Every row gives one point. Each copy is the shape, with its points in the same order, turned, moved and blurred by noise. Is it also mirrored, or only turned?

Shape, 5 rows:
[[  0  -4]
 [-39   1]
 [ 49 -19]
 [-22  46]
 [ 13 -46]]
Copy 1, 5 rows:
[[ 16   1]
 [-19 -16]
 [ 57  21]
 [  6 -60]
 [ 19  39]]
Copy 1 is: mirrored
Copy 2, 5 rows:
[[  2  -7]
 [-14  32]
 [ 28 -45]
 [-54   3]
 [ 45  -5]]
Copy 2 is: mirrored

Shape, 9 rows:
[[-39 -27 -31 -29]
 [ 16  -7  27   4]
 [-28  -8  13  22]
 [ 18  19 -10  32]
 [-34 -53  21  17]
 [  9 -12 -28  -3]
 [-25  16  36  27]
 [-20 -36 -25 -22]
 [-47 -20  11  -6]]
Copy 1, 9 rows:
[[ 57   5  14 -41]
 [-11   6  13  17]
 [ -5 -15  29 -27]
 [-23 -22 -24  -6]
 [ 23 -29  57 -10]
 [ 26  -8 -19  -8]
 [-36  -1  31 -25]
 [ 53  -1  11 -19]
 [ 18   4  43 -35]]
Copy 1 is: only turned
Copy 2 (9 x 4):
[[-18  -3 -52  44]
 [ -3  15  18  -2]
 [-14  37 -16   0]
 [ 27   7 -13 -27]
 [ -4  60 -18  42]
 [ 18 -15 -17  11]
 [-21  41  -5 -29]
 [ -7   0 -39  44]
 [-37  34 -35  26]]
Copy 2 is: only turned

Shape:
[[  7 -16  -1  13   4  -7 -42  13]
 [ 12   5   4 -39   7  -6  20 -22]
 [  1  -1  14   3   8  -8   3  21]
 [ 16 -15  12   8   2  -3  -1 -15]
 [  9 -14   6  10   6  -1  19 -12]
 [-42  30 -19  14   3  47 -16  33]
 [ 12  -9 -17  -5   9  -6  22  -1]
 [ 11  30 -19   7  -7   2   8 -10]
 [ -3  -8 -17  -8 -33   0  14  -2]
 [  0  27 -13  17 -60   1  22 -26]
 [-38  54 -19  13   0  -5   7 -27]]
Copy 1, 11 rows:
[[  0   8   2 -46  -7 -22 -18  -3]
 [ 21 -21 -27  20   6  23 -20  -2]
 [-11  -8  -2  -5 -21  -6  -2  -6]
 [ -2 -15 -15  -9  17 -15  -7 -11]
 [  0 -20 -14   3  13 -14   8  -3]
 [ -8  43  44   3 -17  -3   2  46]
 [ 16 -27  -9  -3   0   2   8   8]
 [ 23   1  18   3  14  15   9  -6]
 [ -4 -12  -4 -16  19  28   9  16]
 [ -8   8  15  -6  50  42  28  -9]
 [ 27  52   4  19  11  19  28   0]]
Copy 1 is: mirrored
Copy 2:
[[ 16   3   7 -39 -34 -16  19   0]
 [  9   7  11  34  13  10  20  -4]
 [ 19   5   0  -4 -26  -9 -10  -7]
 [  9  -1 -18  -7 -13   7  20  -5]
 [  9  -5 -21   2  -6   2   4   3]
 [-46  -2  32 -34 -18 -25 -46  -8]
 [ 16   7  -3   3   6  10  -3  16]
 [ -2  21   2 -16  23  -1  -5 -14]
 [-15  35  -7   3  -4  -9   6  19]
 [-32  53 -31  -5  28 -16   4  -7]
 [-19  -1   7 -15  50 -45 -18 -16]]
Copy 2 is: only turned
Copy 3 (11 x 8):
[[  4 -21 -28   3   4  24  27  -4]
 [ -5   3  21   5 -33 -26   9   5]
 [ -2 -25  -3 -11   8 -14  16  19]
 [ -3 -31   3  10 -10   4   4 -12]
 [-14 -30  18   4  -2   0   5  -6]
 [ 53  20  -4 -21  44   9   0  27]
 [-17  -2  11  -3   3 -10   3 -10]
 [ -4  13   7  23   5   3  -8  14]
 [ -6   5 -19   2  -5 -10 -24   1]
 [ -2   8 -12  46   2   1 -53  17]
 [ 34  23  10  43  28 -27   6  16]]
Copy 3 is: only turned

Shape, 16 rows:
[[  2  -9  53 -23 -22  17 -12  29   4  -8   0]
 [ -3  -7  -8 -17  -5  -9  12 -13   7   2  41]
 [ -7  27  -8 -30  -8 -10  25  10  22   6  28]
 [-19   1 -35   2 -16 -25 -26   3 -20   9   0]
 [ 34  -6  33 -25 -31  19  -4  16  12 -25 -17]
 [  9 -13   1 -11  -7  11  10   6 -12 -11  21]
 [ 39 -36  21   1 -20  20  15  19  21   0   2]
 [ -5  23 -13  35  25 -25 -33 -24 -34   6  17]
 [ 29   6 -10 -16  -1 -15 -31  22   2 -19   6]
 [ 11 -10   3   6  28 -55  -3 -33 -40  30  15]
 [ -2  31 -24  -9 -24   6  36 -11  11 -17  17]
 [ -7 -18  -6  -7  17 -11 -17   7   6 -17 -17]
 [  1   1 -40  -3  12  12 -19   5 -16   6  -4]
 [ 14  14 -20  22 -13  -5  34  15  17 -13  25]
 [  3  17  -7 -12  -8   9  23   8  13  16  12]
 [  4  12 -14   9 -17   9  -6 -19  21   5  15]]
Copy 1, 16 rows:
[[  9 -16  30  -1  20   6 -13 -38  29  27   7]
 [ 10  37  -3 -13 -23 -30  -1 -24  15   1   2]
 [ 32  24 -20 -20  -3 -23  17  -9  10  15  33]
 [-19  19 -15  -2   3   5  11  -3   4 -45  -2]
 [-12 -24  41  -8  21 -22   6 -28  27  40  10]
 [ -6   5  -6  -8  -4 -32   7 -28  15  17 -15]
 [-17   4  32  17  17 -41   5 -32   0  42  -7]
 [  5  -2 -18 -34   0 -17  -7   6 -26 -53 -48]
 [ -2  -6   9 -30  22 -18  31 -28   4 -15  -4]
 [  1  50   1 -48  -8   0   3   8 -16 -11 -60]
 [ -1   8 -24 -22 -26 -42   4   8   6  11  33]
 [ -2  -7  10  -1 -16  13  24 -32 -18  -6  -9]
 [  0 -10 -19  11  -3 -18  33  -2   5 -25 -27]
 [-11  11 -21 -10   1 -54   2 -12 -22  14  24]
 [  9  11 -12   2   0 -30   9   9   9  17  11]
 [ 11   8   9   1 -14 -40   1   9   0 -13   0]]
Copy 1 is: only turned
Copy 2:
[[ -8  34   8 -10   7  -3  25  32  37  15  31]
 [ 25  27  11  20  10  10  11 -13 -24  -5  -6]
 [ 29  31  36 -19   5   3  -2  -5 -35  -6  16]
 [  9 -29 -16 -16  -8  16   9  16 -34  15  -8]
 [-30  36  -8 -25  31  -3  14   0  26   8  35]
 [  4  15   3  11  16  -7  10  -9   0  17   9]
 [-14  24  12  -1  45  22   3 -17  35  21   8]
 [ 49 -33 -47  -1 -25   5  -7  -4  -8  -4  -6]
 [ 11  -6 -14 -21  15  14  25  -8  -4   7  43]
 [ 28  -3 -46  31 -30  46 -25  -4 -14   6   4]
 [ 17  27  13 -16  29 -21 -14 -14 -34  -7  -7]
 [-11 -26   7   4   5  16   2   7   2 -17  22]
 [  3 -35   0 -11  -7  -3   8 -20 -16  20   6]
 [ 32   5  14 -16  48  -2 -18 -18 -16   9   1]
 [ 14  23  29 -16   3   1  -7 -14 -12  16   1]
 [ 16   7   6 -26  15   0  10 -23  -6  -7 -19]]
Copy 2 is: only turned

Shape, 17 rows:
[[ 28  40 -17 -20 -20 -33  -1  25   8 -10  10  17]
 [-12 -26  -2   8 -20  14  13   5 -29   1  33 -13]
 [  2  10   0  -2 -10   4  14 -12 -19  17  32   2]
 [ 21  44  -8 -47 -12  -5  -8  27  21  10  38  47]
 [-23  -1   6  -5   6  -6  14  11 -23   7  -2 -13]
 [  6 -10  -5 -11  -5   0  22  12 -47  35  14 -13]
 [ 14   3  -3  -7  13  20  16   7 -37   0  13  -4]
 [ 31  24   6  48  -8  34 -15 -11  38  20   0 -23]
 [ 32   7 -17  -8 -19  20 -24   2  16  35   7 -28]
 [-22 -22 -16  17  16  -3   6   3 -30  18  20  -4]
 [-28  17   3 -17   2  -8   7  12  18 -24 -13   3]
 [-14   6  -8  -4  -9  -2  37  -5  -6   5 -14  -3]
 [ -5  -7 -18  -3   7   3  13 -25 -19  -5   6  -5]
 [  7  15 -13  25 -23  31 -23  -5  -2  27   0   2]
 [-11   1  27 -23   3 -38  12  -4  11 -24 -23  28]
 [ -2 -13   0  -8  -6  -2  17  12  -2 -13 -37   8]
 [  0   1 -11 -27   2 -24  24  34  38 -10 -17  26]]
Copy 1, 17 rows:
[[ -6   4 -31  42   3  16  16 -19  -6   4  26 -23]
 [  3   8   1 -29  32 -19  34   0  -9 -32   0  15]
 [-16  23  -8  -7  22 -22  26   0   2   0  14  10]
 [ 16  41 -38  38   3  -2  37 -30  18  19  38 -35]
 [ 11  -2  -7  -9  38  -6  -3  19   2 -10  21  17]
 [-14   9  -6 -25  60 -11   6 -17   1  -7  15  10]
 [-11   5 -16 -14  36 -20   4  -2  24 -16   0  -4]
 [ -4  29  56  35 -15 -11   4   0  18   0 -33  12]
 [  4  36  24  17  29   9  15 -19  -3  14 -32 -11]
 [ -2   7  15 -30  39 -23  10  22 -10 -21  24  -6]
 [ 29   4 -23  19   6  17   5  35  10 -10  22   5]
 [-11  14  -9   4  30  16   8  23  14 -18  23  23]
 [-21  16 -10 -18  23  -1  15  32   4 -11   1  -2]
 [ -3  51  24  15  11 -13  -4  -4  -6 -20 -12   0]
 [ 12  -1 -34  -8 -18  35  -4  24  11   5  43  11]
 [  9   3 -10  -6  13  37 -10  14  16 -31  15   9]
 [ 23   1 -11  23   9  51  17   8  27  -9  47 -16]]
Copy 1 is: only turned
Copy 2:
[[-16 -25  33 -15  47  -2 -10  23  -7   9  -4  27]
 [-39  45 -17   4   9  -4 -13  -3   7   4   4 -16]
 [-47  11   0  -8   4   4  -7  14  -4   3  11  -9]
 [-17 -12  48 -24  43 -15   6  49 -47 -10  -1  11]
 [-24   9 -26  -7   1  14 -12 -11 -10   8 -21   5]
 [-60  13  -9   1   3  -5 -31 -22 -16  -4  -9  -2]
 [-35  -2 -25 -15   9 -16 -26  -4 -11  -2   9 -10]
 [ -5 -24  12  11 -14  -7  43 -22  13  10  58  -6]
 [-33 -22  18  40   2 -25  24  -9  -7   0  11  -1]
 [-33  24 -19 -17   3   7  -6 -19  13 -20 -22 -21]
 [ 18  -3 -16  -9  18  25   3  19 -15  18 -17  10]
 [-20  -3  -5  -7   5  32 -17  -6 -10  25  -8 -11]
 [-25  -8 -20  -4  -1  10 -16   9  12   3 -12 -26]
 [-23  -3  17  -3 -15 -28  25  -9   6  20  10 -16]
 [ 26  -3   1 -10  -3  34 -36  33  -5   6 -13  23]
 [ 18  -4  -6   1   1   8 -32 -11  -4  22 -13  -1]
 [ 31 -10  24  -5  40  28 -18   4 -27  -5 -16   5]]
Copy 2 is: only turned
